Rows are points. Examples show where two turns around zero, p and q, send a point. Write where each new point lands after one turn and then the other. Backwards means that the second turn is done in reverse. Each puzzle has new turns, and all numbers are rounded.

Turn p:
[-1.1 -0.1] -> [-1.0 -0.5]
[ 3.1 -6.0] -> [ 5.2 -4.3]
[3.4 3.4] -> [1.8 4.5]
[-4.3  1.4] -> [-4.5 -0.4]
[-1.1  1.3] -> [-1.5  0.8]
Turn q:
[ 0.0 -3.4] -> [ 2.2 -2.6]
[-3.8 -0.6] -> [-2.6 -2.9]
[3.8 3.9] -> [0.5 5.4]
Where do these land?
q, then p: [ 7.2 -0.8] -> [4.1 6.0]
p, then q: [-2.9 -0.2] -> [-1.2 -2.7]
q, then p: [-2.2  1.9] -> [-2.7 -1.1]
p, then q: [-2.1 -1.0] -> [-0.1 -2.3]

Turn p:
[ 5.3  0.4 -1.1  1.7] -> [ 3.1  3.3 -1.1  3.2]
[-4.0 -1.8 -3.5  4.2] -> [-1.3 -5.3 -3.9  2.0]
[-4.7  3.8  3.2 -4.6] -> [-5.8  0.4  4.2 -4.0]
[ 2.4 -0.1  0.8 -4.1] -> [ 1.2  3.5  0.9 -3.0]
[ 1.0 -2.2  0.6  2.9] -> [ 2.7 -1.8  0.0  2.0]
Turn q:
[-3.7 -5.0 -2.2  5.6] -> [-5.1 -3.8 -1.7  5.6]
[-2.1 -1.3  0.3 -1.8] -> [-0.8 -2.3 -0.6 -1.8]
[4.1 1.5 4.6 3.0] -> [-1.7  5.5  4.0  0.5]
[-1.5  3.0 -2.1 -3.1] -> [ 3.1 -0.2 -3.2 -2.3]
[ 3.3  1.7 -0.6 -3.8] -> [ 4.6  0.7  1.7 -2.1]
Where do these land?
q, then p: [-0.2  3.1  1.0 -3.8] -> [-0.1  4.3 -0.5 -2.5]
p, then q: [ 1.9  2.5 -1.6  5.1] -> [-2.3  2.1 -1.5  5.1]
p, then q: [-0.6  0.4 -0.5 -9.8] -> [ 4.8 -0.6 -2.9 -8.0]
p, then q: [ 1.9 -1.6  2.0  3.4] -> [-1.1  1.8  3.4  2.5]
p, then q backwards: [-2.7 -0.6  0.7  1.2] -> [-1.1 -2.8 -0.3 -0.6]
p, then q backwards: [-0.3 -3.9 -1.6  3.9] -> [-1.2 -1.1 -5.4 -1.3]

Turn p:
[-3.2 -1.2  4.4 -1.6  4.0  0.6  5.0  0.7] -> [-1.6  1.7  6.0  1.3  1.5 -2.7  3.8 -3.0]
[ 2.0 -5.5  3.5  1.3  0.0 -2.1 -0.8  4.4] -> [ 0.9 -2.6  4.8 -2.1 -1.9 -4.2 -4.0  0.8]
[-5.6  0.8 -0.2 -4.3  1.5 -1.6  0.0  1.3] -> [-5.7  0.6  1.0 -2.7 -0.5  0.6  3.6 -1.5]
[ 4.5  0.3 -0.6 -1.9 -1.7  1.9  4.9 -5.0] -> [ 5.7 -0.6 -2.4  0.8  5.5 -0.2  2.1 -2.5]
[-6.1 -5.1 -2.7  5.9 -4.8 -0.7 -5.4 -2.0] -> [-4.1 -5.6 -0.7  2.7 -4.1  5.8 -7.0 -2.7]
[ 3.2  2.8  0.1  4.3 -5.9  0.7  1.4  0.5] -> [ 6.2  1.0 -3.3  1.0 -3.8  0.4 -2.0 -1.8]
[ 1.5  4.2 -4.4  0.2  3.1 -0.8 -1.3  3.0] -> [-2.1  2.4 -4.4  0.6 -1.4 -2.4  1.4  4.5]
[ 1.5  1.4 -0.7 -2.1 -0.3  4.9  0.3 -2.2] -> [ 2.9 -0.9 -0.8  1.1  2.0  2.7  3.7  1.6]
[ 2.3  2.3  0.6 -1.8  4.1 -2.9 -4.1 -0.7] -> [-2.0  3.8 -0.3 -2.6  2.7 -0.1 -1.6  4.7]
Turn q:
[-3.5  0.3  0.0 -2.0 -0.7 -3.7  3.8  5.9] -> [-0.3 -2.2 -4.8  0.1  2.4 -2.7  4.8  4.1]
[ 2.8 -1.4 -2.7 -0.5 -0.8 -4.0  0.6 -1.4] -> [ 1.3 -0.8 -0.2  4.7  0.1 -0.7  1.5 -3.0]
[ 0.0 -2.1  4.3  2.2 -4.5  2.9  0.2 -1.7] -> [ 1.1 -1.5  3.7 -1.4 -5.3  2.2  0.1  2.7]
[-0.7 -0.4  4.0 -2.0 -2.5  2.4 -5.0  6.4] -> [ 3.4 -3.4  2.4 -3.6  4.1  1.2 -1.6  6.0]
[ 5.1  2.2 -2.2  1.8  5.7 -3.8  0.2 -0.4] -> [-0.6  3.6  0.3  1.6  4.4  0.8  3.0 -6.4]
[-2.7  0.4 -3.7  5.0  0.6  1.0 -0.6 -4.8] -> [-6.4  2.2  1.6  2.5 -2.7  0.0 -2.6 -1.5]
[-3.7  0.0  3.7 -3.2 -0.1  2.9 -0.7 -5.0] -> [ 0.5 -0.8  0.5 -4.7 -4.7 -3.4 -3.8 -0.4]
[-3.0 -5.2 -0.4 -2.2  0.7  0.3  4.8 -1.0] -> [-1.2 -4.2 -5.3 -0.6 -4.0  0.0  0.7 -1.0]
[ 5.8  6.3 -3.0  0.7  1.6  2.0 -3.2  2.0] -> [ 2.4  7.1  1.7  1.3  5.7  2.5 -2.0 -0.5]
Where do these land?
q, then p: [-1.0  2.6  4.2 -2.8  0.4 -3.6 -2.3 -0.8] -> [-0.4  2.5  1.0 -4.3  3.4 -3.2 -1.6 -1.2]
p, then q: [ 2.0  4.4 -3.0 -2.0  0.5  2.8 -0.9  3.2] -> [ 1.1  1.4 -4.5  3.3  1.2  1.5  2.6  3.2]
q, then p: [ 0.7  3.1 -0.5  4.9 -2.2 -2.4  3.5 -0.9] -> [ 1.6  3.8 -0.6  2.2 -3.6 -0.8  1.5 -4.5]
q, then p: [-1.6  2.6 -2.0  2.8  2.3  0.4  3.3  1.8] -> [-2.9  1.6 -2.2  2.1 -1.9  0.1  3.9 -1.3]
q, then p: [-1.2 -8.7  7.6 -2.9 -1.8  7.7  1.0  0.0] -> [  4.8 -11.3   1.6  -6.4   0.3   2.0   2.5   1.9]
p, then q backwards: [ 2.3 -2.3 -2.1 -2.9 -1.9 -3.3 -1.2  1.3] -> [-3.8 -1.1  2.3 -3.4  2.4  1.1 -0.7  1.0]
q, then p: [-3.4  1.4 -2.5 -0.1 -2.3 -5.7 -2.2  3.3] -> [-4.3  1.6  2.0  1.9 -1.5 -5.6 -3.3 -0.8]
q, then p: [-0.1  0.7 -2.5 -0.8  6.9 -5.0  3.9 -2.0] -> [-3.7  1.7 -4.8  3.1  5.2  1.0  0.1 -4.7]
q, then p: [ 1.8 -3.1  1.9  3.4  0.0  4.0 -2.7 -0.1] -> [ 2.3 -2.0  4.6 -0.2 -0.5  3.7  2.2  1.5]
q, then p: [ 0.4 -0.7 -1.0  0.6 -1.8  5.2 -2.4 -5.8] -> [ 2.1  0.0  0.5 -2.6 -2.7  6.6 -2.5  1.8]
